Each point is reached from the start by the listed moves, each made 0, 1 or 2 times, or once backwards (-1), plus a little noise. Say if it took an odd or an even number of moves. Then give how often each move was made.

Moves:
(1): [76, 40, -108, -32]
(2): [-66, 92, -45, -97]
(3): [-18, 13, -11, -252]
Start: [26, 83, 9, 137]
Points:
[176, 6, -39, 462] => odd (1, -1, -1)
[-28, 291, -210, -80] => odd (1, 2, 0)
[-71, 356, -215, -588] => odd (1, 2, 2)
[38, 218, -116, 25] => even (1, 1, 0)
[-149, 304, -116, -582] => even (0, 2, 2)

Moves:
(1): [116, 54, -143, 48, 5, 106, -56, 33, 98, 84, -103, -48]
(2): [43, 119, -81, 1, -182, -26, -25, -29, -54, 192, -69, -112]
(3): [21, 51, -139, 62, -32, 99, 28, -20, -27, -119, 7, -193]
(4): [23, -35, 43, 15, 87, -227, -78, -13, 72, -68, 59, 14]
(5): [44, 179, 155, 38, 27, 98, 203, -139, -58, -31, -152, -63]
(6): [91, 87, -19, 185, -27, -59, 64, 35, -191, -144, 148, 226]
(7): [-31, -24, 24, 86, -135, -1, 140, 255, -49, -67, -153, -82]
(8): [-163, 111, 46, 62, -5, -1, -71, 41, 94, -49, -44, -79]
(9): [48, 20, 99, 79, -100, 98, -148, 26, -56, -15, -75, -24]
(10): [-83, -23, 14, 64, 121, 23, -90, 165, -42, 242, -82, -45]
(11): [91, -1, 51, -45, 104, 2, 46, 135, -43, 89, 166, -125]
Start: [-4, -26, -70, -26, 16, -2, 144, -44, -11, -25, 15, -68]
Points:
[-90, 450, 272, 615, 0, -532, 949, 189, -464, -915, -34, -61] => even (-1, 0, 1, 2, 2, 2, 2, 1, -1, 0, 0)
[-254, 232, 621, 358, 112, -295, 605, -123, -142, -675, -309, 370] => even (-1, -1, -1, 1, 2, 1, 1, 1, 0, 0, -1)
[124, 295, -318, 498, -112, 374, 529, 11, -170, -695, -327, -180] => even (1, -1, 2, 0, 1, 1, 1, 0, 0, 0, -1)
